Each row of a before or after table is a point. The points were changed in one or more steps. Then noise was added and the rows were shuffled. The steps act on columns, c1 being the first. Name the steps. A step turns or swaps two columns, mirrors them in a line or flattens them onto one, adds a multiple of one to another, or multiplies or shifts one. Angles are multiples of 10 degrees, from the lower column toward the higher: turns from -170 to 170, lines from 10 to 170 but not 90. Use the fewest steps. Two steps may share a column if one is a turn and the other turns, adds or multiplies; they go together, in the order done. Otherwise the lowest column goes first.
In the rows, 128 means zero.

Before (8 x 2)
[[163 141]
 [129  97]
 [109 154]
 [165 151]
 [ 80 104]
 [174 116]
 [133  99]
 [159 101]]
After (8 x 2)
[[165 110]
 [163  99]
 [129  57]
 [110 115]
 [159  61]
 [174  76]
 [133  59]
 [ 79  66]]
Steps: shift c2 by -40

Before (11 x 6)
[[140 110 140 121 106 148]
 [147 111 128 188 103 147]
 [121 117 100 115 149 149]
 [149 142 171 134 134 152]
 [137 118 109 125 129 137]
 [164 118 105 107 152 114]
 [138 139 115 128 148 163]
 [156 139 144 116 147 120]
 [149 130 208 166 153  57]
 [120 150 105 109  93 153]
 [125 120 125 109 132 158]]
After (11 x 6)
[[115 110 139 130 106  73]
 [146 143 162 116  92 132]
 [120 129 154 112 128  86]
 [131  91 134 102 146 195]
 [142 122 164 125 147  96]
 [119 105 143 191 114  98]
 [138 107  21 159 159  87]
 [151 107 112 113 143 111]
 [117 131 163 111 147 150]
 [125 116 148 128 126 149]
 [146 113 117 131 135   7]]
Steps: turn c1 and c2 by -70 degrees; turn c3 and c6 by -130 degrees; multiply c6 by 2.5; turn c4 and c5 by 10 degrees

Before (9 x 11)
[[148 149 111 124 157 124 141 166 124 109 136]
 [161 142 136 128  91 115 144 139 150 153 130]
 [107 120 133  98 155  90 140 151 113 142 124]
 [116  80 139 121 164 130 103 126 129 111 118]
 [131  88 132 108 146 105  93 110 125 131 161]
 [115 107 146  98 138 130  87 122 101 127 139]
 [ 87  87 136 106 135 117  95 128 134  97 146]
 [159 134  92 121 104  97 137 145  97 146 120]
 [154 136 141 163  96 108 111 169 154 163 137]]
After (9 x 11)
[[148  26 138 109 138 101 176 129 133  95 167]
 [129   9 140 124 163 135 150 129 131 112 140]
 [109 165 138 129  92  92 112 142 149 154 150]
 [150 105 134  99 156  38 163 153 112 143 143]
 [113 175 110 125 159 116 160 163 126 109 151]
 [108 142  93 123 105  53 130 148 100 144 139]
 [120  80 145  99 133 136 160 125  99 127 161]
 [107  25 132 109 148  70 130 109 124 130 181]
 [ 99 150 139 162  95  76 189 169 152 162 159]]
Steps: turn c1 and c7 by -150 degrees; add 1.5 times c8 to c7; multiply c2 by 2.5; multiply c6 by 2.5; shift c11 by 20
